Each row is a point. Two turns around zero, p and q, are shown by what they do to some points. Where does a point land after both, in the order given? Backwards means that the second turn is done in reverse. Each puzzle has new turns, and all numbers are rounded.

Turn p:
-1.2,-0.3,1.5 => -1.5,0.7,1.0
-2.4,0.9,0.0 => -1.0,2.3,-0.6
7.3,0.4,1.1 => 4.7,-4.6,3.4
-0.9,0.7,-1.0 => 0.2,1.0,-1.1
-1.1,-3.3,-0.8 => -2.6,-1.7,-1.7
-1.6,1.6,-0.8 => 0.3,2.2,-0.9
Turn q:
-3.5,-1.1,0.4 => -2.8,0.0,-2.4
3.1,2.8,2.1 => 1.5,2.4,3.7
1.4,0.1,-3.7 => 3.5,-1.3,-1.3
-1.0,-1.8,1.3 => -2.2,-1.0,0.1
Where do these land?
p, then q: 0.2,-0.7,5.4 => -4.9,1.8,1.5
p, then q: -0.1,2.3,-2.9 => 3.7,0.1,0.4
p, then q: -1.7,-0.5,-0.7 => 0.5,0.6,-1.7
q, then p: 0.2,0.1,-4.0 => 2.1,-3.1,-1.6
p, then q backwards: 1.3,-1.1,2.3 => 1.8,-1.6,1.6

Turn p:
0.4,-1.8,0.8,0.2 => -1.2,-1.4,0.7,-0.6
-1.0,-3.1,-0.8,-3.3 => 0.3,-3.8,-2.4,-1.4
-1.2,0.0,1.7,-0.3 => -0.4,0.5,-0.1,-2.0
-0.5,4.6,-0.5,1.4 => 1.6,4.4,0.1,1.2
-1.0,0.7,-2.8,2.8 => -1.6,1.8,-1.4,3.1
5.4,3.1,-0.2,0.6 => 3.2,0.8,4.5,2.9
-2.0,-3.6,1.8,-1.3 => -2.1,-2.5,-1.2,-3.1
Turn q:
0.8,-2.0,2.2,3.2 => -0.3,-1.8,-0.3,4.0
0.4,0.5,-1.6,1.7 => 1.5,0.7,-1.6,0.7
1.6,1.2,0.6,-3.8 => -0.5,-1.8,1.0,-3.8
-0.6,0.8,2.4,3.0 => 1.7,-0.6,1.7,3.1
-2.2,-0.5,-3.6,-4.2 => -2.4,3.5,-0.7,-4.1
Where do these land?
q, then p backwards: -2.0,-0.8,0.7,2.9 => 1.3,1.6,-2.3,2.0
p, then q: -1.0,-0.7,-3.9,-0.2 => 0.8,1.9,-3.1,1.6
p, then q backwards: -3.7,0.1,-0.5,-2.8 => 2.6,0.1,-3.8,-0.4
q, then p: 1.8,-1.3,1.7,0.5 => -2.5,-1.2,-0.5,0.1
p, then q: 5.0,2.6,2.0,-0.3 => 0.6,-5.4,2.2,1.3

Turn p:
-1.4,1.9,-0.2,2.3,3.0,-2.5 => 0.7,-0.2,-0.8,0.7,4.5,-2.0
-0.2,-3.1,2.4,-3.1,-2.5,1.0 => 0.1,-1.3,1.9,-2.3,-2.9,3.7
2.2,-0.5,-0.5,2.9,0.0,-3.6 => 2.2,-0.8,-0.3,-1.7,0.5,-4.2
-2.1,0.3,-1.7,-2.8,-2.3,0.5 => -3.0,1.8,2.4,-0.6,-0.8,1.3
-2.2,-0.6,1.8,-0.8,-3.9,1.9 => 0.9,1.6,3.4,0.2,-1.8,3.1
0.3,-3.0,1.4,0.5,-1.3,1.2 => 1.5,-1.9,1.4,0.1,-2.3,1.1
1.2,-0.1,0.3,0.8,2.9,-2.2 => 0.6,-1.8,-2.1,-0.9,2.0,-1.6
-0.5,-1.5,-1.4,-0.9,-0.5,3.3 => -1.9,-0.6,0.7,2.1,-2.4,1.3
2.7,6.6,-2.0,1.0,4.6,0.3 => -1.1,3.3,-6.6,2.2,3.1,-2.5
Turn q:
-3.5,0.6,-0.3,3.5,4.6,0.3 => 0.6,4.2,0.3,-1.8,4.0,-3.0
2.6,0.4,-1.2,0.3,-2.2,2.4 => 2.4,-1.3,0.6,2.9,-1.7,0.3
0.1,-1.3,-0.3,-0.5,-1.6,-6.4 => -6.5,-1.0,-0.9,0.4,-1.1,-0.5
3.7,-0.4,2.6,0.1,1.0,2.4 => 2.6,-1.8,3.7,-1.2,-1.5,-0.2
1.8,0.0,-1.1,-1.3,1.0,-1.7 => -1.1,0.4,-0.2,-0.6,-2.7,-0.8
-5.7,-1.1,-1.2,-1.2,-1.8,2.4 => 1.6,-0.4,-4.9,0.1,3.9,1.9
0.9,1.7,1.4,-0.9,-0.9,0.6 => 0.5,-0.1,1.3,0.2,-0.8,2.2
Where do these land?
p, then q: 0.4,0.2,-0.1,-2.9,0.1,2.9 => 2.3,0.1,-1.8,2.0,1.9,1.0
q, then p backwards: -2.4,-1.1,1.5,2.0,-4.0,1.7 => -3.2,-0.4,1.6,1.4,4.2,0.5
p, then q backwards: -0.2,1.9,-1.2,-1.2,1.5,-1.8 => -2.7,-0.8,0.0,0.7,1.0,-1.7
q, then p: 1.2,1.8,-0.4,0.1,1.6,-1.6 => 0.7,2.6,0.8,-0.6,0.9,1.0
p, then q backwards: -4.7,-2.6,-6.6,1.6,2.1,-0.3 => 2.0,-2.6,1.6,6.2,-2.8,-4.5
p, then q: 2.3,1.3,-0.7,1.7,0.5,0.4 => -1.7,1.1,-0.2,2.1,-1.2,-1.0
q, then p: 2.4,0.9,2.6,1.7,-4.6,-1.4 => 3.9,-2.5,2.3,2.9,0.1,2.0
q, then p: 1.2,1.9,2.7,-1.7,2.9,2.0 => 0.3,1.6,-2.4,-1.9,-2.2,3.2
q, then p: -0.3,-4.5,2.1,-1.3,-0.2,-1.8 => -2.7,-3.5,2.4,-1.6,0.0,1.3

Turn p:
0.8,-0.6,0.0,0.5,-0.2,-2.9,-1.7,-1.9 => -1.7,-2.0,-0.8,-1.6,-1.4,-1.5,-0.3,-1.2
2.8,-0.5,-0.2,-2.7,-1.1,-1.6,0.8,0.8 => 1.3,-0.7,-1.9,-1.3,0.0,1.8,1.6,-2.7
-0.3,-0.4,3.2,3.5,-0.8,-0.3,1.9,-1.7 => -0.3,-2.4,4.0,1.5,-2.2,-0.6,0.8,0.6
0.1,1.5,-2.8,-4.2,0.4,0.8,-1.5,-2.7 => -3.7,1.5,-2.5,-1.3,2.9,1.8,-0.5,-1.3
-3.3,0.8,-0.2,-1.1,0.7,-1.7,0.8,1.7 => 0.4,-0.7,-2.4,1.3,1.0,-0.7,1.4,2.8
-3.9,0.9,-1.1,3.1,-1.6,2.1,2.3,0.8 => -0.3,2.0,1.1,4.2,-2.0,0.4,-0.2,3.6
1.3,-5.2,-2.4,-1.0,2.3,-3.9,3.3,1.9 => 3.5,-3.0,-4.0,3.5,0.3,-1.8,-0.3,-4.2
3.9,1.8,2.2,1.3,2.8,2.9,-0.9,1.4 => 2.3,2.6,4.2,-2.5,1.9,-1.4,0.6,-1.4
-0.5,-2.9,3.4,-1.9,0.5,-0.2,-1.5,0.1 => 1.6,-3.7,0.4,-1.8,1.6,0.9,-1.7,0.7
-0.9,4.6,-2.1,2.6,-3.1,4.7,-3.4,-0.4 => -3.0,6.4,2.0,-1.9,-2.3,1.2,-1.4,3.2
Turn q:
1.5,1.9,2.7,-1.8,2.1,-2.5,-1.7,-3.6 => -4.3,1.5,3.8,0.5,-0.6,0.7,1.3,-2.3
3.4,1.8,-2.3,-4.5,-3.3,-0.3,0.5,0.9 => 1.5,3.7,1.9,-0.4,-2.6,-4.8,0.4,1.9
-0.3,-0.4,1.3,1.3,2.4,3.3,-1.2,1.5 => 0.5,0.9,-2.0,1.4,0.3,4.1,0.0,0.8
-1.6,1.0,0.9,3.6,1.2,0.4,0.3,-0.9 => -0.5,-2.6,-1.6,1.0,-0.2,2.0,0.5,-2.2
-3.5,-1.2,-1.1,2.0,2.6,0.0,-2.0,-1.5 => -1.9,-1.1,-2.5,-2.3,1.4,2.6,-1.5,-2.2
0.6,-2.1,-2.8,-2.0,-1.5,-1.4,4.2,4.9 => 2.7,0.3,-1.5,0.9,3.2,-5.2,-0.6,3.7
1.5,-1.6,0.5,-0.1,-2.1,-2.9,-1.6,-0.2 => -0.7,-1.1,3.2,-0.3,-0.3,-1.2,-2.6,0.8
-3.0,2.0,4.0,-0.2,-0.2,2.2,-1.6,-2.4 => -1.9,-1.3,0.5,-1.7,-2.3,4.0,3.6,0.0
-2.1,2.0,-0.5,3.2,0.7,3.0,0.1,2.3 => 1.0,-1.4,-4.7,1.4,-1.5,2.0,0.5,0.1
3.4,-3.5,-2.8,-1.6,-2.0,-1.8,3.0,-1.0 => 3.6,1.1,3.1,-0.7,2.6,-4.2,-1.6,-0.6
Where do these land?
q, then p backwards: 1.2,1.5,-3.4,1.4,-1.4,0.3,-3.6,-3.6 => 4.4,-2.3,-1.8,2.3,-2.4,0.1,-2.4,-0.7
q, then p: -1.6,-0.8,-0.9,-1.1,1.5,1.5,-0.9,-0.5 => -0.9,1.9,-0.8,0.1,2.2,0.9,0.3,0.0
p, then q: 0.7,3.7,2.2,-1.6,1.3,-1.5,-0.1,-1.4 => -0.6,0.2,-0.6,-0.3,3.8,-1.0,3.3,0.6
q, then p: 0.6,-0.9,3.6,1.0,1.6,1.9,3.2,2.8 => 3.3,2.1,2.8,2.8,-0.2,-2.5,-0.3,-1.4
p, then q backwards: 6.2,-4.5,-2.2,1.1,1.8,-5.0,1.9,-0.3 => 0.6,3.4,-4.6,5.4,-0.8,-0.9,3.3,-4.7
q, then p: -2.1,1.0,1.6,-3.0,-2.5,2.8,-0.8,3.5 => 4.4,2.7,-2.4,1.0,-0.9,2.2,2.0,0.8
p, then q: -0.1,0.1,-4.0,0.7,-0.7,-0.9,0.4,1.3 => 0.4,-0.8,-1.3,-0.3,-2.5,-2.4,-1.0,-2.0
q, then p backwards: -3.1,2.2,1.3,-0.4,-2.2,1.5,0.2,-4.0 => 3.3,1.9,2.5,-0.4,-2.7,-3.2,0.0,-0.5
q, then p: -1.8,-2.4,1.8,1.8,0.6,-0.6,-0.3,2.3 => 2.5,0.8,-0.2,0.5,1.3,-1.3,-3.2,0.3

Turn p:
3.4,0.6,0.2,2.7,2.4,1.1,-1.1,2.3,2.9 => 2.5,-3.2,3.5,0.9,2.5,-1.9,-0.4,1.0,0.3
-1.2,2.3,-4.5,-1.1,2.5,-3.1,0.9,-1.4,-3.5 => 0.6,3.1,-1.9,2.0,-4.2,-2.5,-2.1,0.8,-3.6
-1.2,-2.4,3.3,4.3,-0.3,1.9,0.0,3.2,3.3 => -1.8,-3.2,1.5,-0.8,5.5,-0.3,3.5,1.4,0.7
4.2,-3.1,0.5,2.4,-0.3,1.7,-0.7,3.9,2.9 => 1.8,-4.2,4.7,-2.7,2.6,0.4,1.5,0.9,-0.2
-1.2,2.3,-1.6,-2.1,2.3,-1.1,-0.7,-3.6,0.3 => 0.9,1.6,-2.7,1.5,-2.4,-2.5,-2.4,-0.1,1.7
0.5,1.5,-1.2,-0.9,3.5,0.0,1.4,-0.5,-3.0 => 2.7,2.8,-1.1,1.2,-0.1,-1.0,-1.9,0.1,-2.5
1.0,-1.1,3.7,-2.2,0.0,0.3,-0.1,-0.3,-3.4 => 0.3,1.9,-0.8,-1.6,1.9,2.3,-1.3,-3.8,-0.9
-0.9,-0.7,1.0,2.8,-4.6,0.8,-1.4,-1.9,0.2 => -2.0,-3.1,-1.3,1.1,-0.8,2.6,3.2,-1.5,1.1
-1.4,-0.7,0.4,-1.0,-4.5,4.4,0.1,0.7,0.9 => -1.2,-0.9,-0.6,-1.0,0.5,5.4,1.3,2.1,2.4
-0.3,-4.0,0.8,0.1,-2.3,1.1,1.3,-1.1,2.0 => -0.2,-0.8,-0.6,-3.4,0.2,1.1,3.6,0.0,2.0
0.2,3.7,-0.1,-2.8,0.8,-3.8,2.8,-0.8,-1.9 => -0.4,5.5,1.1,2.1,-2.4,-1.3,-1.5,-1.6,-0.5
-3.1,1.5,-2.5,-2.2,0.5,-3.3,-2.5,-0.4,-0.7 => -3.3,0.7,-1.8,0.5,-3.2,-2.1,-3.3,0.6,-0.6
Turn q:
0.0,-0.9,1.1,-2.3,-3.1,0.0,1.6,0.5,-0.3 => 0.4,-0.3,0.7,0.8,-2.7,-2.5,1.9,-0.2,1.1
-1.8,5.5,-0.4,-1.5,3.5,-3.7,-2.2,-1.5,0.6 => 3.5,3.7,-0.3,-0.2,4.0,0.0,-3.6,-3.8,-0.7
0.7,0.3,-1.7,1.0,-1.9,-0.4,-3.3,-0.8,4.2 => 1.3,1.3,-2.4,0.5,2.9,-0.2,0.4,3.3,2.9
-0.3,-1.9,-0.6,-3.6,2.2,1.0,-1.3,3.9,-1.2 => 1.8,-3.3,4.7,-2.0,0.8,-0.7,-0.1,0.2,-0.3
-0.6,0.1,0.0,1.1,0.3,-3.0,2.7,-0.2,2.9 => -1.6,4.0,1.1,2.3,0.6,-0.7,-0.2,0.9,-0.5
-1.2,-0.9,-0.8,-1.1,-3.3,2.3,4.2,2.2,0.6 => -2.1,0.0,0.9,-1.3,-3.3,-4.3,1.5,2.1,-0.6
0.5,0.7,3.8,2.9,1.8,2.3,-1.1,-3.0,-1.3 => -1.7,0.3,-2.3,-1.6,-1.0,4.9,0.2,-2.7,1.0
-3.4,-1.0,2.1,3.2,-0.2,-0.3,3.5,-3.1,-2.8 => -5.7,0.3,-1.4,1.7,-2.2,0.3,-1.0,-3.7,-0.6
3.1,-0.8,-1.1,-3.1,0.7,3.6,-2.4,-1.3,-1.5 => 2.8,-3.7,-1.0,-2.5,1.0,1.0,3.6,-0.5,-0.7
3.0,-1.0,-2.5,3.5,-0.2,-1.8,-1.6,3.3,-1.3 => 1.2,-2.2,-0.1,2.5,-0.2,2.2,-2.6,4.4,-1.8
Where do these land?
q, then p: 1.9,1.4,-5.0,1.2,2.7,-6.0,2.6,2.5,2.3 => -0.1,-1.1,1.4,4.8,3.9,-0.4,-3.1,-2.4,-6.1
p, then q: -2.0,-3.2,-1.2,-3.6,-0.8,3.9,2.9,0.3,2.0 => 3.2,1.2,2.9,-4.4,-0.2,-3.1,1.1,2.3,-1.2
p, then q backwards: -0.6,-0.9,0.0,2.1,1.8,-2.0,-1.4,0.5,-2.6 => -0.6,0.7,-3.0,-0.4,0.6,-0.1,2.1,-1.2,-2.4
p, then q: -0.7,3.0,1.0,1.6,-2.9,-0.2,-1.5,2.8,-1.2 => -4.0,-1.4,-0.5,-1.8,-0.8,1.5,-2.0,-0.9,1.9
q, then p backwards: 2.3,3.8,-0.4,0.1,0.9,0.2,-5.9,-1.9,0.5 => 1.1,-1.5,1.7,-1.6,2.2,6.0,0.0,-2.7,-1.6
q, then p: 1.3,2.8,1.6,0.4,-2.8,2.9,-0.6,-1.0,-0.6 => 0.6,0.1,1.5,-0.9,-4.3,1.9,0.0,1.8,1.3
q, then p: 1.1,1.7,-4.3,1.8,1.3,3.9,0.7,-0.7,0.9 => 0.2,2.7,-0.5,-1.8,-1.2,0.6,-3.6,2.4,-3.6
q, then p: 0.7,0.8,2.2,-1.5,0.2,-1.9,0.0,1.0,-2.6 => 1.1,-1.8,-0.1,0.5,-0.4,1.7,1.4,-3.0,1.1
q, then p: 0.4,-2.5,0.5,0.6,-0.5,-1.6,1.0,-2.5,1.8 => -0.1,0.8,-0.4,2.3,1.3,-1.3,2.5,2.0,-0.2
q, then p: 1.2,-4.6,1.5,-2.6,0.4,-1.9,-0.1,2.2,-0.4 => -0.2,0.0,1.1,-0.9,4.2,0.2,3.8,-2.3,0.9
p, then q: -1.6,1.2,-0.2,-1.7,-3.7,0.5,0.9,-0.6,-1.1 => -1.3,0.3,-2.2,-3.1,-0.9,-2.1,-0.5,0.9,0.8
q, then p backwards: -3.8,-3.5,4.3,1.7,3.2,2.3,1.2,-2.5,1.0 => -1.7,-0.8,4.8,-1.8,-5.7,-2.5,-0.7,1.4,1.2
